Every row gives one point. The window is the flat piece filled in between its corners: a triangle in 3 columns, a solid with four corners in 4, and so on. A path goes straight from each point to the next, and from the last back to the first. After which points does the path pass through the window?

Window:
[[ 59  28   0]
 [  9 -32  11]
 [-40 -31  19]]
Path:
(1): [ 40  10 -14]
(2): [-38 -23 -16]
(3): [-28 -29  34]
(4): [50 23 44]
(5): [ 41  27 -18]
(6): [  6 -34 -16]
(7): [ 14 -24  46]
(8): [43 13 16]
Through the window after points: 2, 6, 8

Window (4 x 4):
[[ 27  45  23 -24]
 [-21  -5 -51   9]
 [ -9 -25  48 -29]
 [-22  10  27 -18]]
Path:
(1): [17 42 13 -5]
(2): [ 17  49  -3 -38]
(3): [-14   4  21 -57]
(4): [-12  -6  36  -9]
(5): [11  7 81 -9]
(6): [  9   1  60 -69]
(7): [ 12  22   6 -57]
(8): [18 31 36  2]
(9): [23 35 26  4]
(10): [ 13  37   9 -52]
(11): [-34 -15 -14 -43]
(12): [-25  -5  -2  15]
Through the window after points: 3, 7, 9

Window, 6 rows:
[[-32 -35 -42  46  19  -9]
 [-34 -13 -10 -38 -30  32]
 [ 53 -34 -13 -17  36   3]
 [ -2 -17 -15  61   1 -11]
 [-57  46 -15 -33  -6  51]
 [-11 -62  13  36  27  -4]]
Path:
(1): [-15 -30 -11   8  23  40]
(2): [-22 -18 -30  45  21  53]
(3): [-26   5 -19  31  16 -27]
(4): [-13   6   4  26   1 -36]
(5): [-11 -21 -31  44   2  38]
(6): [-31 -22 -21  17  -2  54]
(7): [-46  -3  -9 -11 -11   9]
(8): [-19   7 -13   5  20 -41]
(9): [-18 -13 -27  42  17  62]
(10): [-48 -18 -30  45 -13  32]
(11): [-69  -5 -17  14   0 -22]
(12): [-27 -27 -31  28  20 -24]
(13): [-14 -39 -35  41  16  20]
(14): [-24 -41 -27  51  38  57]
(15): [-30 -23 -43  24  -6 -72]
(16): [-24 -21  -3  -8  12 -22]
Through the window after points: 4, 12, 14

Window (8 x 8):
[[ 14 -24 -18  -4  24  13 -31  -9]
 [-26   0   0  16  48  24  23   1]
 [-39   2 -26 -30 -17  55 -55  39]
 [  8   5 -47 -42   4  57  21 -11]
 [ -8  35  -1 -44  25  15 -25   5]
 [-31 -60 121  37  -6 -83  58 -32]
 [ 13  28 -52  10   7  -4  30   9]
 [  6  22  17   3 -16  63 -39   4]]
Path:
(1): [  7 -12  -4 -33   6  26   5  20]
(2): [ 18 -27  37  -3  17  18  17  46]
(3): [-19 -12   3  24  -5  -1   3 -35]
(4): [-41   0  13   7   2  -3 -17 -46]
(5): [ 14 -26  37 -18  10  28   2  34]
(6): [ 11   3  20 -27  16  11  -1  26]
(7): [-41  23  -1  -5   6  13 -13 -51]
(8): [-44 -11   4  14  -2  -8  -9 -50]
(9): [ 24 -30  28 -16  15   9  -2  40]
(10): [ 22  -8  21 -21  11  19  19  50]
(11): [-27  -2 -19 -10  22   3  -8 -39]
(12): [-24   0 -28 -12  17  12   0 -20]
(13): [ 25 -27   0 -26  50  17  14  56]
(14): [ 32 -21   8  -5  25   7   0  51]
(15): [-26 -17 -21  -1  10  15 -38 -65]
(16): [-23  14 -12 -11 -11  18 -12 -26]
Through the window after points: 6, 8, 14

Window (9 x 9):
[[-45  73  -2  -2  71  24  39  34 -29]
 [-42   1  85 -45  86 -48 -34  62  46]
 [ -7  -9  -2  18   0  20 -35  62   5]
 [104  44 -51  55 -26  -9  -9  31 -30]
 [ 34 -31  -3  -9 -13 -49  11  50   0]
 [  4  39   3 -20  10  97  39  -6 -29]
 [-19  19  17 -20 -34   2  -2  -1  -4]
 [-30 -41 -11   1   4   0  15 -61  14]
 [ 19 -22  21  57 -17 -16  10  12  -9]]
Path:
(1): [-11  21  14  -1  11  11  27  20  48]
(2): [-18 -21  32 -27  38   0 -28  -5 -48]
(3): [-16 -22  25   1  14 -18 -37  27 -53]
(4): [ 2 16 25 11  0 -2 17 24 47]
(5): [  4   1   5  31 -17   2  11  34  38]
(6): [  4 -14  13  21   6   5 -10  14 -32]
(7): [-12 -22   6   8   7  -8  -3  -9 -31]
(8): [ 3  0  0  4 -2 -6 28  9 47]
(9): [24 33 -8 13 -2 17 51 21 32]
(10): [ 24   7   3   1   3   2   1 -16 -63]
(11): [  8  25  -1   5  19   5 -13  21 -76]
(12): [ 20  63 -26  26  26  16  39  35  30]
(13): [20 36 -6  4  0 -9 21 21 45]
(14): [ 14  -3   0   0  28   3 -28  12 -50]
(15): [ 68  10  -3  29  -1  -7 -21  10 -82]
(16): [ 52  36 -37  44 -18  -4  11  34  18]
Through the window after points: 1, 3, 5, 7, 11, 15

Window (9 x 9):
[[  4   6  20  10 -34 -15 -57 -76 -13]
 [ 49 -45 -30 -34 -39  -4  12  14 -17]
 [ 59   2   0  -3  10  66   6  -7 -46]
 [ 13 -60  18 -38 -67  26  26 -23  21]
 [-37   1 -20  39  51   6  30  39  -9]
 [-31  49  70 -10  35 -17  45 -34  -6]
 [-23 -24  66  32   8 -39  11 -23  19]
 [  2  39  31  22   6  31 -28  12 -55]
 [ -4 -42 -21  10  31  18 -94  19 -32]]
Path:
(1): [ -8   3  21   2  -8   3   8 -22 -37]
(2): [ -7 -14   4   1  23  -2   5  -2 -54]
(3): [ 29  19   6  26   3  30 -17  16  17]
(4): [  8  30  21 -13  12  24 -14  -9   6]
(5): [-19 -51  43  47 -30 -13   7 -57 -66]
(6): [-61  17  49  22  21  16  30 -40 -52]
(7): [ 30  25  39  -6  10 -12  -8   5  10]
(8): [ 8 18  0  8 25 28 17  1 29]
(9): [-56 -19  22  37  17 -41  -6  -3 -73]
(10): [-35 -27  -9  22  31  -4  11  17 -44]
(11): [-7 25  0 27 29 12 23 18 25]
(12): [ 35  11  32  -8 -20  21  10 -15  29]
Through the window after points: 6, 8, 10
